Every row gives one point. Each copy is the shape, with its points in the same order, stretched, turned, moved and blurred by noise. Say if it was mirrored as well.
(in the rows, 128 means zero)

Shape:
[[119  76  80]
 [156 109  58]
 [ 96 158 153]
 [202 150  90]
 [108 123 180]
 [106 143 156]]
Copy 1 (6 x 3):
[[155  78  86]
 [199 106  80]
 [110 158  77]
 [217 161 121]
 [ 87 155 116]
 [ 97 161  92]]
Copy 1 is: only turned
Copy 2 (6 x 3):
[[ 94  89 103]
 [150  69  84]
 [143 198 143]
 [216  79 111]
 [121 183 174]
 [135 182 151]]
Copy 2 is: only turned
Copy 3:
[[ 86 116  80]
 [108  66  98]
 [115 148 184]
 [168  49 143]
 [137 180 165]
 [121 151 172]]
Copy 3 is: mirrored

Shape, 12 rows:
[[125 148 130 127 125 102]
 [103 151  72 107 140 131]
 [109 121 116  62 137 134]
 [106 112  94  80 108 144]
 [112 116  73 200 212 136]
 [108  87  82  80  99 112]
 [123  97 197 218 124  99]
 [121 155  71  77  92 105]
 [103 175 187  77 123 144]
 [121 156 128 118 136  37]
 [131  99  77  62 141 137]
 [211 104  96 147 204 144]]
Copy 1:
[[126 132  97 129 147  91]
 [117 169  62 140 157 152]
 [125 176 102  82 183 133]
 [110 167  86  87 151 163]
 [115  95  93 222 212 171]
 [ 97 139  56  70 144 161]
 [108  31 170 171 136  81]
 [129 176  39  94 121 131]
 [130 184 166 106 151  77]
 [112 125  58 126 156  39]
 [142 163  64  75 189 171]
 [220  92  93 146 228 146]]
Copy 1 is: only turned
Copy 2, 12 rows:
[[115 120 128 139 112  90]
 [ 81 174  82 133 107  95]
 [ 79 122  89  80 117 102]
 [ 84 129  73  90  97 117]
 [128 181  95 205 183 131]
 [104 116  55 110  93 110]
 [153  56 169 194 170 142]
 [ 96 147  76 111  65  79]
 [ 50 102 159  82 119  97]
 [131 121 123 157 117  37]
 [103 171  57  82 116 131]
 [171 203 111 129 174 151]]
Copy 2 is: only turned
Copy 3, 12 rows:
[[120 133 102 154 145 119]
 [115 136 145 122 204 119]
 [ 79 115 141  97 159 111]
 [109 117 166  96 150  96]
 [129  75 165 198 223 183]
 [121  92 158 102 154  67]
 [133 100 129 230  65 157]
 [137 161 111  95 181  72]
 [ 56 179 118 118  95 138]
 [115 131  53 180 170  85]
 [106  79 153  85 182 109]
 [137  32 115 127 181 208]]
Copy 3 is: mirrored

Shape:
[[149  87 127 146 134 134 156 125 188]
 [ 73 115 174  73 129 186 127 170 120]
 [ 82 146 156 218  81  69 127 134 170]
 [142 103 143 125 129 118 159 127 130]
 [136 148  72 141  75 148 174 124 117]
 [105  92 117 188  85 116 204 174 113]
 [ 85 108 164  80 178  95 113 128 141]
 [119 116  76 145 172 148 203 117 168]
 [134 168 210  80 143  80 110 182 174]
 [163 116  89 105  75 146 136 123 116]
 [152 101 115  67  45 101 189  70 168]
 [123 128 179  84  81 144  60 122 108]
 [ 95 127  77 150 122 120 107 152 196]
 [107 148 134 171 176 150 122 143 148]]
Copy 1, 14 rows:
[[ 90  82  92 110  98  63 145  87 117]
 [100 177 192  95  41 155 107 126 144]
 [115 105 114 230 100 105  62  67 111]
 [117 121 111 115  84 113 145 110  90]
 [ 90 109  47 108 109 177 132 128 136]
 [113 150  22 156  54 108  95 118  92]
 [ 82 146 215 126  86  98 145 137  83]
 [ 26 137  50 102 128  86 191  96 119]
 [160 130 247 181  74 109 165 127 141]
 [116  75  91  76  90 165 124 150 130]
 [100  15 110  90  48 162 180 102  69]
 [154  98 220 100  74 189  69 129 131]
 [ 51  88 116 148 121  84 101 142 163]
 [ 76 167 126 141 141 100 120  94 154]]
Copy 1 is: mirrored
Copy 2, 14 rows:
[[ 92  72 185 151 170 165 151 115 145]
 [ 57 177  99 103 111 184 157 109 111]
 [133 105 102 147 165 103 249 164 121]
 [ 91 109 165 147 131 117 160 105 130]
 [ 68 126 134 223 137 125 145 153 124]
 [ 28 114 156 164 150 116 201 159  70]
 [114 135 125  63 151 113 142  93 145]
 [ 61 124 204 163 206 158 114 137 135]
 [135 143 140  62  72 135 192 119 193]
 [ 82  88 122 196 107 125 128 121 132]
 [ 57  82 159 204 129  97 150  61 226]
 [133 115  56 138  74 132 171  90 127]
 [100  79 107 135 182 166 141 178 141]
 [128 139 134 132 167 166 158 155  94]]
Copy 2 is: mirrored
Copy 3 (14 x 9):
[[107  89 154 150 175 122 115 127 113]
 [111 146 181  75  69 160 170 140  95]
 [129 101 118 224 100 139 150  63  68]
 [149 110 125 115 153 135 146 114 107]
 [108  84  65 134 112 149 168 144 132]
 [124  80  78 157 133  98 186 126  19]
 [142 174 169  96 124 116 147  78 130]
 [105 124 136 150 180  97 189 164 125]
 [208 156 177 136  68 143  87 102 152]
 [106  89  79  95 128 155 117 130 147]
 [123   8  98  88 151 121 145  85 174]
 [121 124 133  83  78 211 105  84 135]
 [ 65 134 129 175 107 106 109 113 138]
 [121 178 160 174 127 154 156 146 103]]
Copy 3 is: only turned
Copy 4 (14 x 9):
[[100  84 155 124 159 144 132 109 153]
 [117 128 168  19  77 123 175 123 108]
 [ 92 145 194 184 109 237 152 162 146]
 [110 109 150 129 151 129 149  99 106]
 [143  95  67 144 157 191 203  99 137]
 [107  94 176 151 147 198 242  97 130]
 [ 98 163 185  85 114  70 126 160 111]
 [123 136 130 123 188 133 183  90 191]
 [132 167 202  65 153 169  88 180  66]
 [135  57  64 127 143 144 168 110 107]
 [ 40  95  51 125 176 157 158 114  80]
 [120  88 118  86  56 126 109 138  69]
 [124 102 138 119 121 166 164 188 191]
 [159 142 177 120 122 149 138 118 173]]
Copy 4 is: mirrored

Shape:
[[185 160 158 105 174 138 173 121 134  98 180]
 [ 67 135 103  74 142  70 107 136  49 123  92]
 [130 178 173 185 180  64 106 166  68  76 126]
 [137 163 138 139  74 129  62  81 163  95 187]
 [158  74 156 148 156  88 133 103 156 141  70]
 [190  75 185 184 142 126 127  73 147 180 135]
 [137 147  67 169  94 159 157 154 115  91 122]
 [113 100 138 172  56 161 123 137 134 117  93]
 [118 121  85  76  90 125 100 129 109  62 149]
 [ 78 184 169 174 182  64 136 139 101 163 180]
 [131 141  74 158  62 144  63 176 159 146 120]
 [157  95  91 114 143 177 120  88 173 154 107]
 [103  80  74  86 121  74 153 148 180 181 182]
 [128  80 134  77  83  79  80 180 152 177 135]
 [182  75 141  87  66  93  91  92  82  97 172]
 [162 179 136 175  67  72 165 167 122 125  73]]
Copy 1, 16 rows:
[[151 127 198  84 118 148 189 175  79 133  92]
 [143 159  34 128 149 159 133 126  52  54 152]
 [196 152 177 159 118 125 132 127  35  32 142]
 [ 97  96 126 142 103  79 128  74  92 117  75]
 [223  86 121 119 183 100 137 163 141 100 102]
 [215  71 156 140 186  70 142 149  90 170  95]
 [109 186 148 182 119 145 130 187 134 124  99]
 [153 138 106 179 103  91  97 149 154 136 130]
 [ 81 119  79 137  83 158 112 159 103  79 106]
 [141 160 178 141 193 105 193  79  23 104 175]
 [ 87 154 120 139 148  73  53 135 144 122  87]
 [145 106 122 100 181 146 120 156 161 183  63]
 [ 49 101 110  96 215 108 168 176 122 123 141]
 [107  93  75  71 161  51  79 163 107  93 135]
 [135  62  57 149  86  91 117 178  39  81  98]
 [187 200 123 153 135  38 158 173 118  63  93]]
Copy 1 is: mirrored
Copy 2 (16 x 11):
[[188 139  98  55 124 117 148  95  85  95 175]
 [ 59 136  82 109  67  97 152 113  92 137  37]
 [130 140  91 115  96  20 116 187  96 111 127]
 [ 84 103  96 122  52 130 107  97 146  60 227]
 [174 121 120 183 154 113 122 103 184  97  77]
 [189  93 162 170 149 140  54 100 148 105 136]
 [129  80  69 159 118 125 204 137 118 179 173]
 [127  72 113 156 109 164 149 169 188 144 136]
 [ 83  88  78 113  53 134 201 103 112  85 142]
 [ 90 139 156  77 133  21  80 104  96 147 141]
 [ 68 113 140 206 103 156 176 131 146 126 186]
 [135 115 100 161 158 201 135  75 122 102 130]
 [ 94 104 192 118 156 116 193  14 130 113 131]
 [ 86 128 199 151  90 151 187 102 159  64  97]
 [143  53 127 120   9 149 151 106 119  48 110]
 [159 141 117 166  78  83 177 145 188 195 150]]
Copy 2 is: mirrored
